Every row gives one point. Each table stands for the endless flat space through its points: a line for two points, a plane for three, and so on. Write the one point that lies in both, or say that there is none.

First:
[[-1.1  1.7  3.1  2.5]
 [-1.1  0.5  2.2  2.2]
 [ 1.0 -1.5  1.4  2.4]]
Second, 2 rows:
[[-1.4  0.3  1.3  1.3]
 [ 0.1 -1.2  2.3  3.3]]
They share: [-0.8 -0.3  1.7  2.1]

First, 2 rows:
[[-0.2 -0.9  3.0  2.6 -2.0  2.3 -0.2  2.1]
 [ 1.4 -0.1  1.0  1.0 -2.0  0.3  1.8  2.1]]
Second, 3 rows:
[[ 0.7  0.3  1.0  1.2 -2.3  0.9  1.6  2.3]
 [-0.1  1.1  0.1  0.5 -2.7  1.1  2.6  2.1]
 [ 2.8 -1.5  3.2  3.1 -1.4  0.4 -1.1  3.1]]
They share: [ 1.0 -0.3  1.5  1.4 -2.0  0.8  1.3  2.1]

First (3 x 9):
[[-0.7 -0.7  0.7 -0.3 -0.9 -0.4  0.6  3.1 -1.5]
 [-0.1 -3.9  0.9 -1.1  1.5 -1.2  3.6 -1.1 -2.0]
 [-0.1 -4.9  0.7 -0.9  2.1 -1.0  4.5 -2.3 -2.1]]
Second (5 x 9):
[[ 0.3 -2.6  0.0 -2.4  1.0 -1.4  1.6  1.0 -0.6]
 [-1.8  0.6 -1.0 -0.8  0.6 -2.4  1.3  0.8 -2.8]
 [ 0.4 -4.8  3.7 -0.9  0.7  1.5  4.0  0.7 -1.3]
 [ 1.0 -5.4  2.2 -0.7  0.3 -0.1  3.0  0.5 -0.9]
 [ 0.5 -1.2  1.9 -0.9 -0.5 -1.9  2.3  0.9 -3.5]]
They share: [-0.3 -2.5  0.9 -0.9  0.5 -1.0  2.3  0.7 -1.8]

First (4 x 11):
[[-3.7 -0.8 -0.5 -4.6  1.8 -3.3  1.0  3.0  0.7  3.0 -3.0]
 [-2.1  0.4  3.1 -1.0  2.2 -0.5  2.2  3.0 -4.9  1.8 -1.8]
 [-2.9 -1.6  0.7 -3.3  1.5 -1.4  1.6  4.3 -2.4  1.1 -2.8]
 [-4.3 -0.4 -1.1 -5.2  2.2 -4.1  0.8  2.4  2.1  4.2 -3.4]]
Second (5 x 11):
[[-1.9  2.1 -0.5 -2.8  2.6 -4.2  1.9  2.0 -0.4  2.9 -0.8]
 [-3.1  1.5  0.4 -2.6 -0.3 -4.9  1.8  2.5 -0.1  4.7 -1.9]
 [-3.0  2.6 -2.0 -1.2  1.4 -2.8  3.3  0.5 -1.2  2.9 -2.5]
 [-1.5  1.1 -0.2 -3.1  4.2 -2.9  1.1  2.5 -4.5  2.0 -1.5]
 [-0.6 -1.2  1.5 -2.6  3.1 -0.5 -0.2  2.0 -3.9 -0.1 -1.8]]
They share: no point

First, 3 rows:
[[-1.4 -1.1 -2.1 -0.6 -3.3 -2.3  0.1 -0.8 -1.5 -0.2  2.1 -0.1]
 [-2.5  0.7 -2.3  2.6 -1.6 -3.8  2.0 -4.4  0.4  0.5  2.0  3.0]
 [-2.4  0.3 -2.3  1.9 -1.9 -3.6  1.6 -3.8 -0.1  0.3  2.1  2.3]]
Second:
[[-4.0  0.1 -0.9  1.2 -4.2 -1.1  1.3 -3.8  1.0  2.7  4.5  3.7]
 [-1.2 -1.3 -2.1  0.4 -2.8 -3.5  0.7 -1.6 -1.0 -0.9  1.7  1.3]
 [-3.2  0.1 -1.6  0.9 -3.5 -1.4  0.9 -3.6  0.8  2.5  3.6  2.8]
 [-4.0 -1.4 -2.1 -0.6 -4.5 -2.3  2.8 -3.5  1.6  0.9  3.3  1.9]]
They share: no point
